Every row gives one point. Each copy is the shape, with its points in the same order, stretched, turned, moved and blurred by noise. Say if it was mirrored as well.
(in the rows, 128 means zero)

Shape:
[[172  84 172]
 [108 153 166]
 [108 108 111]
 [129 130 122]
 [112 139 112]
 [129 126 127]
 [152  98 111]
 [123 137 150]
 [177  84 103]]
Copy 1, 9 rows:
[[181 120 161]
 [117 178 141]
 [130 137  93]
 [118 135 117]
 [105 142 106]
 [124 135 121]
 [141 104 116]
 [124 155 136]
 [151  78 121]]
Copy 1 is: mirrored
Copy 2:
[[ 76  69 118]
 [154 109 110]
 [101 150  92]
 [113 136 115]
 [128 154 110]
 [116 131 111]
 [ 74 136 120]
 [130 116 124]
 [ 47 134 127]]
Copy 2 is: mirrored
Copy 3, 9 rows:
[[163  66 102]
 [178 130 156]
 [125 146 124]
 [121 121 138]
 [116 145 147]
 [132 124 133]
 [111 107 112]
 [148 115 144]
 [ 91  75  96]]
Copy 3 is: mirrored
Copy 4, 9 rows:
[[104  63 175]
 [ 62 109 122]
 [132 134 155]
 [123 113 125]
 [117 141 120]
 [120 115 133]
 [151 112 147]
 [ 91 107 127]
 [181 100 162]]
Copy 4 is: mirrored

Shape (10 x 4):
[[158 137 109 132]
 [131 145 141 111]
 [105  88 105  66]
 [141 111 143 170]
 [162 133 131 120]
 [168 152 155 147]
 [105 145  94 103]
 [115 100  83 145]
 [148 147 150 145]
 [135 106 106 147]]
Copy 1 (10 x 4):
[[110 150 132 106]
 [100 127 124 162]
 [114  47  84 101]
 [175 153 139 142]
 [114 132 144 144]
 [120 166 160 173]
 [ 81 131  78 102]
 [154 133  98  62]
 [126 163 142 158]
 [151 140 121  93]]
Copy 1 is: only turned
Copy 2:
[[143  97 131 126]
 [141 140 115 133]
 [139 163 203 102]
 [ 93 104 114 109]
 [148 113 116 113]
 [133 109  74 120]
 [136 140 164 161]
 [104  98 192 127]
 [128 115  91 132]
 [109 100 161 120]]
Copy 2 is: mirrored
Copy 3 (10 x 4):
[[151 131  89 127]
 [152 158 134 102]
 [154  95 136  59]
 [ 94 120 125 147]
 [142 154 103 105]
 [128 174 109 123]
 [182 110 132 121]
 [139  61 113 149]
 [127 164 124 129]
 [121  92 108 143]]
Copy 3 is: mirrored
Copy 4:
[[143 159 145 119]
 [111 124 152 115]
 [ 98 149  87 115]
 [155 116 129  93]
 [131 150 144 102]
 [138 127 170  97]
 [116 143 136 152]
 [157 149 101 130]
 [135 119 161 104]
 [153 144 115 111]]
Copy 4 is: only turned

Shape (9 x 6):
[[152 101 119 158 129 106]
 [ 99 134 118 145 177 139]
 [140 142 155 133 165  78]
 [117 121 116  90 168 155]
 [132 104 115 113 100 111]
 [138  90 145 172  91 133]
 [174 160 114 103  96  90]
 [118 176 142 105 118 123]
 [141 117 199 145 174 131]]
Copy 1:
[[144 142  96 136 109 137]
 [105  97 119 109 130 155]
 [151 111 102 114 160 145]
 [ 88 132 133 116 134 120]
 [136 154 147 119 104 115]
 [159 120 149 147  91 132]
 [142 143 107 116 134  83]
 [134  93 158  99 133 104]
 [140  92 124 154 166 152]]
Copy 1 is: only turned
Copy 2 (9 x 6):
[[ 84 111  99 142 128 118]
 [136  82 102 175 109  78]
 [110 120  65 129 152  94]
 [163  61 124 140 112 100]
 [121 127 131 119 121 110]
 [ 96 137 133 154 146 134]
 [125 147  86  97 106 149]
 [177 140  98 136 103 124]
 [122 110  79 181 189 118]]
Copy 2 is: mirrored
